Each row of a before or after table is a point. The points were changed in one or more steps. Then noise was added and the rows were shuffled. The steps act on columns, c1 being the first. Write out the steps. A step turns or swaps two columns, mirrors them in a line or flattens them onto one, adds a multiple of one to another, or multiplies or shifts one. Angles are multiples of 10 degrees, from the lower column toward the higher: turns from -170 to 170, lines from 10 to 170 but not 90. Use the fewest steps. Two steps may share a column if one is a turn and the other turns, adds or multiplies; they go together, in the order done. Otherwise the lowest column goes first.

Before:
[[ 77 -42]
 [ 30 -34]
 [-55 -16]
 [ 11 -56]
 [-28  34]
 [ 53  17]
 [-27   3]
 [-41  45]]
After (8 x 2):
[[ 55 -42]
 [ 38  18]
 [ 19 -32]
 [-20   2]
 [-28  46]
 [  8 -57]
 [-21  32]
 [-38 -15]]
Steps: multiply c1 by 0.7

Before (9 x 3):
[[ 28  -9  14]
 [-78  -7 -52]
 [ 29  -5  60]
 [-80  30  19]
 [ 36  10 -16]
 [ 36  30  41]
 [ 37   6  13]
 [ 32  32  17]
 [ 39  35  49]]
After, 9 rows:
[[-29  24   2]
 [-53  11 -38]
 [-13  22  27]
 [-20  43  -7]
 [-32   5   1]
 [-36  46 -28]
 [-35  48 -29]
 [ 79 -49  12]
 [ 61 -15 -59]]
Steps: turn c1 and c2 by 30 degrees; turn c1 and c3 by 150 degrees

Before (11 x 6):
[[ -4   1  80 -22  28 -17]
 [ 29 -22  19  34 -36   7]
 [ -2 -21  44   4 -27 -44]
 [ 60  19 -11 -60  35  46]
 [ 78 -34  12  54  -3  16]
 [ 93  14  -1  -2  -3   1]
 [ 55  62  45 -13  39  39]
 [ -3 -32  22  28   9 -44]
 [  9  -2  52  13   6 -48]
 [ 32  53  19   3  19  24]
 [ 78  44  30 -48  21  54]]
After, 11 rows:
[[-74 -57  -2  -3   2   0]
 [ -9  21 -52   5   2 -43]
 [ -8  -3 -42  11 -30 -48]
 [ -1 -63  -7   2 -27  24]
 [-14  31 -15  28 -20 -44]
 [  4   1 -55 -23 -66 -17]
 [-36   4 -34  33  21   8]
 [-18 -81 -20 -12 -55  40]
 [-43 -46  28 -60 -25  45]
 [-45 -76 -16 -49 -33  53]
 [-85 -11 -13  55  -2  16]]
Steps: turn c1 and c2 by -150 degrees; turn c3 and c5 by -150 degrees

Before, 12 rows:
[[-26  43  -2  16   8 -46  20  -1]
 [ 35  20 -15 -22   8  -1  -5 -27]
 [-31  43 -20  13 -39   3  10 -24]
 [  2 -95  -6  20   7  -6  22  -3]
 [ 40  40 -15   3  -9   6  47   0]
 [-36 -38 -13 -19 -11   4  42  -9]
 [ 40 -30 -21 -49 -12  -9   4 -20]
 [  4  -5 -15   5 -33 -12  -8  26]
 [-33  28  15  11  -4   9  -3  -3]
 [-23  35 -18 -26  -1  -6 -13   6]
 [-28 -11  60   9   5 -58  -5   9]
 [-37  34  30   5   8  -4   2 -21]]
After (12 x 8):
[[ 23  43  -2  17   8 -46 -21  -1]
 [ 34  28  14  11  -4   9 -42  -2]
 [ -3  -3 -15   5 -33 -11 -48  27]
 [ 32  44 -19  14 -39   4 -28 -24]
 [  0 -94  -6  20   7  -7 -18  -4]
 [ 23  36 -19 -25  -1  -6 -51   5]
 [ 27 -10  60   9   5 -58 -45  10]
 [-41  42 -14   3  -8   5   6   1]
 [ 36 -38 -14 -20 -11   2   3  -9]
 [ 38  34  30   5   7  -3 -39 -21]
 [-41 -30 -20 -49 -13  -9 -36 -20]
 [-35  20 -14 -23   8  -3 -45 -28]]
Steps: multiply c1 by -1; shift c7 by -40

Before, 8 rows:
[[ -7 -18  73 -15 -14 -33 -10  26  13  32   4]
 [-10  -9 -25  -4 -23  16  13  -4  40  20   6]
 [-22 -18 -13  16  47 -24  -6   2  31   6   0]
 [  2 -10 -29 -12  -4   1 -19   3 -29  27  -9]
 [  4  15  44 -28  -8 -25 -15  21  19   8   6]
 [ -4  -6  10 -14 -16  28  -9  34  35  21  14]
 [ -1 -24 -27 -27   8  19 -11 -30  -9 -43  19]
 [  9 -14  -8   9 -33  -8  25  39   2  22  -5]]
After, 8 rows:
[[ 22  -7 -36  11  -3  -4 -20 -25 -19  10  41]
 [-37 -17 -17 -23  46 -17  -6  -5   9   1  50]
 [  7 -26 -36  33   8   9 -13  38  -8 -38  66]
 [-25  -6  14  21 -15  22  -7 -15  26  39  66]
 [-13 -20  95   2 -14 -36 -10 -25   8  32  53]
 [-35  -8 -33  11 -23  15  13 -21  23   0  56]
 [-11  17  59  18  -8 -32 -14  -6  18  23  55]
 [  7 -18 -11 -11 -33  -7  25 -17   7  42  45]]
Steps: turn c1 and c9 by 40 degrees; multiply c3 by 1.3; mirror c4 and c6 in the line at 80 degrees; turn c8 and c10 by 80 degrees; shift c11 by 50

Before (9 x 12):
[[-43   3  17 -11 -48  41  23 -25 -26 -10  22 -20]
 [ -7  27  29  51  20  -1  11  35 -21  38 -10 -14]
 [ 33  -6   3  52  31  13  11 -53 -42 -22  16  51]
 [  5 -38 -22  38  36   4  13 -71  17  14  12 -32]
 [-13 -95  27  -1 -33   3  19  23  -3  52  -1  27]
 [-27   1 -20 -17  -7  14  13 -23 -47 -22  -6  -3]
 [  7   7  26  25   6   4   1  21  67  13  35  42]
 [-12  12 -35 -32  19  47  75  51 -12   6   7  13]
 [  1 -63  25  18   6  -1   7 -36 -22 -21  27   0]]
After (9 x 12):
[[-22  -3 -32 -35  -5  47 -53 -73 -11  10   5  14]
 [-11 -11  51   3  30  11 -28  45 -45 -15  38  50]
 [ -7  -4 -17 -19 -21  15 -19  17 -50 -14 -19  -5]
 [ -6 -57  18  25 -12 -24 -20  32 -26 -19  26   0]
 [ 19 -10 -14  19 -64  39 -30  16 -24  -6 -12 -20]
 [ 21 -89  -2  28 -22 -31 -11 -28   5  51 -14  25]
 [ -2   5  25  26 -11   7   7 -19  70   1  35  44]
 [-21  26  52  29   8   9   0 -39 -14  40  -8 -14]
 [-29 -39  39 -23  14  -9 -36  63  22  12  21 -32]]
Steps: turn c1 and c5 by 60 degrees; turn c5 and c11 by 30 degrees; turn c2 and c6 by 20 degrees; swap c3 and c4; turn c7 and c8 by -160 degrees; turn c9 and c10 by -10 degrees

Before:
[[-30  10  -1 -17  -9   6  -6 -32   0   5 -15 -11  -2 -16  -2   5  -5 -22]
 [ 14  11  21   7  10  -9  26  19 -19  -8 -19  -7  -5  22  -3  16  18  -7]
 [ 12  22  32  13   9  12 -15 -19  20  -2  21   2 -17 -18  -1 -17 -32  17]
 [  5  -7 -19  18  -1 -36 -18   7  18 -18  18 -12  -7  22  13 -17  -5   9]
 [ -9  14  26  -8 -13 -28  -9  -9   3   3  -7  25   4 -12   3 -23   5  19]
 [-29  12  -3   2  -6  -8 -16 -15 -26   8  -6   4  11 -20   8  15  -7 -27]
 [-13  22  12 -15 -10  13  13   3 -10  12  -8  36  -4  -9  14  -3  -1   2]
 [-16 -17  -5  10 -18 -23  22  15 -17  -2   5  26 -28   8 -29 -19  22 -30]]
After (8 x 18):
[[  5  -6  16  19 -12 -35 -17   7  14 -19  18 -11  -6 -22  14 -17 -15   9]
 [ -8  14 -11  -7  27 -27  -8  -8   5   3  -8  24   5  13   5 -23  12  18]
 [-29  12   7   2   2  -9 -15 -16 -23   7  -7   2  13  20   7  16 -22 -29]
 [-13  21  -3 -15  17  14  13   4 -12  11  -9  36  -2   7  13  -4  -2   2]
 [-15 -17  17  10  10 -22  22  16 -26  -4   5  27 -28  -9 -29 -18  67 -30]
 [ 13  22 -30  13  14  12 -16 -21  17  -2  21   1 -18  19  -1 -17 -96  16]
 [ 16  11 -23   8   4 -10  28  21 -20  -9 -20  -6  -5 -21  -2  17  55  -8]
 [-31  10   5 -18   7   4  -5 -33   2   5 -16 -12  -3  16  -4   3 -15 -22]]
Steps: turn c3 and c5 by 140 degrees; add 0.3 times c13 to c9; multiply c14 by -1; multiply c17 by 3

Before (9 x 24):
[[ -4 -22  32  18 -23   6  24 -14   5 -23 -10 -23  -4 -15  -8 -19   4 -23
    9   5 -15 -47  11  -7]
 [ 42 -16  32 -42 -16 -15  22  10  -3  52  -1 -25  14   1 -26 -42  19 -41
  -18   9 -95  -1   9 -14]
 [ -6 -23  14  19  21   8 -11  27  -5 -17  36   7 -23  -1   7 -16 -48  -6
   31 -22 -22  18  24  17]
 [-23 -33 -93  -1  16  -6  30   8  -2 -15  -8  10  -4 -18 -34 -31  12  -7
    4  -4  14 -24  13 -15]
 [ -2   2  -9  22  21 -23  22 -21 -10 -29 -10 -31  19  -4   6 -53  19 -37
  -16   9 -54 -31  53 -16]
 [-18  23  11  16  -1 -28  27 -22   8 -27 -31  -4  11  -7 -23 -42   6 -40
   -9 -55  -7  10   1  31]
 [-14 -26  24 -88 -17 -26  12 -33 -29 -16  10   3  -5  -5   2 -19  20 -33
  -14 -74  26  17  13 -17]
 [ 32  11  19  -2 -27   6  30  54   7  24 -19  -5 -11  21 -36 -33   2  30
   42 -81  14  -9  29  69]
 [-31 -20  28  17  49 -77 -19 -21  -4   3  54 -13 -25  10 -34 -42 -74 -44
   -3   2  23  -1  16 -17]]
After (9 x 24):
[[ 30  33  21   5 -25   9  29  52  -2  24  -5  -5 -12  59 -35 -31   4  34
  -31 -22  12 -10  49 -43]
 [-21  24 -92  -1  14  -7  29   7   5 -16   6   6  -9  -8 -31 -29  14  -5
   27  -2  15 -25  16  19]
 [ 45  -7  29  13 -17 -16  24  14  42  51  23 -24   5 -12 -25 -47  16 -38
   18  -2 -90   2   6   2]
 [-32   8  25 -11  50 -75 -19 -18 -17   3  63 -16 -50 -19 -34 -41 -74 -44
   15  -8  21  -3  18  -2]
 [-16 -21   7   2   1 -26  25 -20 -16 -27  -9  -1  12  33 -21 -42   7 -38
  -12  -6  -4  10  18  -5]
 [-14   1  26   0 -15 -21   9 -31  90 -15  17   5 -14 -17   7 -17  19 -31
   26 -11  25  19  32  11]
 [-10  39  15 -12  20   7  -9  25 -13 -18  33   6 -37  20   6 -14 -48 -10
    5 -11 -21  19  28  -3]
 [ -5  21  35   1 -27   8  25 -16 -15 -23  -2 -22  -4   2  -4 -19   2 -21
   13  -6 -17 -44   6  18]
 [ -2 -15  -7 -17  20 -22  24 -21 -15 -26  21 -33  12 -15   8 -53  19 -36
    7 -17 -52 -29  47  10]]
Steps: turn c2 and c19 by -120 degrees; turn c4 and c9 by -110 degrees; add -0.5 times c16 to c11; turn c11 and c13 by -20 degrees; turn c14 and c24 by -110 degrees; flatten c20 and c23 onto the line at 110 degrees
